Each point is reached from the start by the listed moves, each made once or not at all, plus a little noise. Say if it took an odd or an even number of moves. Then give how often each move was made.

Moves:
(1): [0.029, 0.017]
(2): [0.000, 0.053]
Start: [-0.011,  0.006]
Points:
[-0.010,  0.005] => even (0, 0)
[-0.010,  0.060] => odd (0, 1)
[0.016, 0.023] => odd (1, 0)

Moves:
(1): [ 0.035, -0.004, -0.030,  0.022,  0.035,  0.009]
(2): [ 0.000,  0.019,  0.011, -0.002, -0.021,  0.011]
(3): [ 0.015, -0.016,  0.026, -0.009, -0.034, -0.004]
(4): [-0.009, -0.001,  0.010,  0.021, -0.010, -0.001]
Start: [ 0.007,  0.043, -0.010, -0.007, -0.011,  0.007]
Points:
[ 0.034,  0.057, -0.018,  0.034, -0.007,  0.026] => odd (1, 1, 0, 1)
[ 0.013,  0.044,  0.035,  0.002, -0.077,  0.013] => odd (0, 1, 1, 1)
[ 0.056,  0.041, -0.001,  0.004, -0.032,  0.024] => odd (1, 1, 1, 0)
[ 0.047,  0.040,  0.007,  0.024, -0.040,  0.020] => even (1, 1, 1, 1)

Moves:
(1): [ 0.044, -0.030,  0.016,  0.019, -0.004,  0.003, -0.010,  0.015]
(2): [ 0.026,  0.031,  0.005, -0.002,  0.017, -0.009, -0.001,  0.015]
(3): [ 0.012,  0.003,  0.023, -0.010, -0.012,  0.051, -0.012,  0.008]
(4): [-0.017,  0.002,  0.000,  0.054, -0.031, -0.005,  0.015,  0.008]
(5): [-0.002,  0.005,  0.011,  0.023,  0.030, -0.005, -0.006, -0.016]
(6): [-0.007,  0.012, -0.046,  0.009, -0.003,  0.002, -0.029,  0.007]
(7): [ 0.007, -0.007, -0.018,  0.017,  0.038,  0.033,  0.030, -0.003]
(8): [-0.015, -0.013,  0.012, -0.021,  0.037, -0.010, -0.024,  0.046]
Start: [-0.015,  0.002, -0.014, -0.008, -0.003,  0.006, -0.013, -0.015]
Points:
[-0.010, -0.015,  0.004, -0.019,  0.062,  0.080, -0.021,  0.036] => odd (0, 0, 1, 0, 0, 0, 1, 1)
[ 0.009,  0.037,  0.010,  0.073,  0.038,  0.071,  0.014, -0.004] => odd (0, 1, 1, 1, 1, 0, 1, 0)
[ 0.033,  0.003, -0.027, -0.002,  0.042, -0.009, -0.078,  0.066] => even (1, 1, 0, 0, 0, 1, 0, 1)

Moves:
(1): [ 0.018, -0.005,  0.004,  0.001,  0.002,  0.022, -0.004,  0.018,  0.006,
  0.012,  0.000, -0.012,  0.005, -0.015]
(2): [-0.006,  0.018, -0.012,  0.001,  0.006,  0.002,  0.000,  0.016,  0.017,
  0.019, -0.010,  0.001,  0.010, -0.005]
(3): [ 0.007,  0.017,  0.027, -0.014,  0.005,  0.001, -0.032,  0.014, -0.010,
  0.018, -0.018,  0.005,  0.004, -0.008]
(4): [-0.016, -0.019,  0.021,  0.001, -0.001,  0.016, -0.004,  0.014, -0.034,
  0.011,  0.012, -0.015, -0.016,  0.006]
(5): [-0.006, -0.014, -0.007, -0.001,  0.001, -0.003,  0.018,  0.001,  0.000,
 -0.016,  0.017, -0.004,  0.025,  0.011]
(6): [-0.032,  0.011, -0.002, -0.007,  0.007, -0.007, -0.026,  0.000, -0.027,
 -0.053,  0.001, -0.018, -0.017,  0.024]
(7): [-0.029,  0.003, -0.025, -0.034, -0.006, -0.016,  0.017, -0.015,  0.024,
 -0.037,  0.018, -0.011, -0.005,  0.011]
(8): [ 0.019, -0.003, -0.016, -0.002, -0.004, -0.009,  0.031,  0.012, -0.004,
 -0.011,  0.008,  0.012, -0.012, -0.005]
(9): [-0.008, -0.030,  0.004, -0.010,  0.008,  0.009,  0.001,  0.006, -0.014,
 -0.020,  0.011,  0.014, -0.032,  0.023]
(10): [ 0.008, -0.012,  0.005, -0.014,  0.010,  0.019, -0.023,  0.009, -0.047,
  0.019, -0.006, -0.003, -0.013,  0.007]
(11): [-0.032,  0.007, -0.001, -0.008,  0.015,  0.001, -0.024, -0.007, -0.023,
 -0.014,  0.026,  0.007,  0.001, -0.003]
Start: [ 0.029, -0.025, -0.001, -0.017, -0.010,  0.004,  0.050, -0.013,  0.014,
  0.021, -0.005, -0.007,  0.010,  0.009]
Points:
[-0.022, -0.066, -0.018, -0.060,  0.027,  0.016,  0.028,  0.006, -0.097,
 -0.072,  0.054,  0.003, -0.040,  0.067] => even (0, 0, 0, 0, 1, 1, 0, 1, 1, 1, 1)
[ 0.002, -0.028,  0.013, -0.058,  0.021,  0.021, -0.003,  0.030, -0.056,
 -0.046,  0.028,  0.000, -0.041,  0.024] => even (1, 0, 1, 0, 0, 1, 0, 1, 1, 0, 1)
[-0.046, -0.024, -0.014, -0.071,  0.008,  0.018,  0.012,  0.008, -0.051,
 -0.021,  0.011, -0.054, -0.031,  0.055] => odd (0, 1, 0, 1, 0, 1, 1, 0, 0, 1, 0)
[-0.004, -0.070, -0.023, -0.077,  0.006,  0.022,  0.073,  0.030, -0.045,
  0.002,  0.028, -0.008, -0.058,  0.048] => even (0, 1, 0, 1, 0, 0, 1, 1, 1, 1, 0)
[ 0.041, -0.077,  0.004, -0.037,  0.015,  0.058,  0.053,  0.061, -0.062,
  0.054,  0.010, -0.010, -0.044,  0.018] => even (1, 1, 0, 1, 0, 0, 0, 1, 1, 1, 0)
[-0.017, -0.027, -0.014, -0.088,  0.008, -0.011,  0.042, -0.003, -0.013,
 -0.043,  0.043,  0.019, -0.034,  0.026] => odd (0, 0, 1, 0, 0, 0, 1, 1, 1, 0, 1)
